Every row gives one point. The points of each table are mixes of a few directions, plus a little noise. How many directions does each table use, and how many do they share? Where both have some left over, give the other angles between the two spaces (their principal angles), to ten degrees, smallest first.

First, 6 rows:
[[ 36  -1  45]
 [-24   1 -28]
 [-16   0 -19]
 [-27   1 -33]
 [ 28  -1  34]
 [  4  -1   3]]
Second (5 x 3):
[[ 18  60 -12]
 [ 22 -32 -19]
 [-14  -1  12]
 [ -2 -13   1]
 [-24 -14  19]]
Directions: first 1, second 2, shared 0; angles 90

First:
[[ -8  14 -19  15]
 [-26  42 -60  45]
 [ 21 -34  48 -38]
 [  2  -3   3  -2]
 [ 12 -21  28 -23]]
Second:
[[ -4  -1  15 -14]
 [ 14   3 -45  43]
 [ 13   3 -42  40]
 [-18  -3  57 -55]
 [  7   1 -23  22]
 [ 12   3 -40  38]
 [-14  -3  45 -43]
 [-10  -2  33 -32]]
Directions: first 1, second 1, shared 0; angles 40

First (8 x 8):
[[  6  -8  11  -5  -3  -5 -10  12]
 [ -9  15 -19   7   7   7  17 -19]
 [ -3   4  -5   1   3   2   6  -5]
 [  8 -11  15  -7  -5  -5 -15  15]
 [-25  35 -44  15  14  16  43 -44]
 [ 33 -49  59 -18 -19 -23 -60  59]
 [ 14 -22  26  -9  -9  -9 -27  26]
 [-22  36 -44  16  13  15  43 -44]]
Second, 8 rows:
[[ 15 -22  27  -9  -8 -10 -27  27]
 [ 20 -29  37 -13 -11 -14 -36  37]
 [  0   1  -1   0   0   0   1  -1]
 [-25  37 -46  16  14  17  45 -46]
 [ 10 -14  18  -6  -5  -7 -18  18]
 [ -3   5  -6   2   1   2   6  -6]
 [ 16 -23  29 -10  -9 -11 -29  29]
 [-32  47 -59  21  17  22  58 -58]]
Directions: first 1, second 1, shared 1

First:
[[ 11 -28  15   8  -4 -14 -13   1  -5]
 [ -5   5  57   9 -16  23  24  60 -60]
 [ -9 -17  16  -1  25  22 -37  11   5]
 [-16 -27 -11  -9  12   0 -16  18  56]
 [ 12  20 -37 -25   6 -26  13 -34  27]
 [-15  19 -35  26 -10  16   0 -33   8]
 [ 18  34 -43 -30  15 -26   9 -54  17]
 [  4  -6  37  22 -27   4  21  29 -48]]
Second, 8 rows:
[[-33  27 -32  56 -10  53 -17 -39 -10]
 [  8 -41  18   3 -17 -26   5  28  15]
 [ 27 -34  37 -32  -7 -47  24  48   1]
 [ -6  38 -44 -12  24  14 -11 -47  19]
 [ 13  16   3 -23  -6 -20  36  12  -9]
 [  3  -7  32   4  -3   7   2  26 -30]
 [  2  32 -15  -8  -2   0  22 -13  -8]
 [-10 -34   3  14  27  20 -59 -13  23]]
Directions: first 5, second 4, shared 4
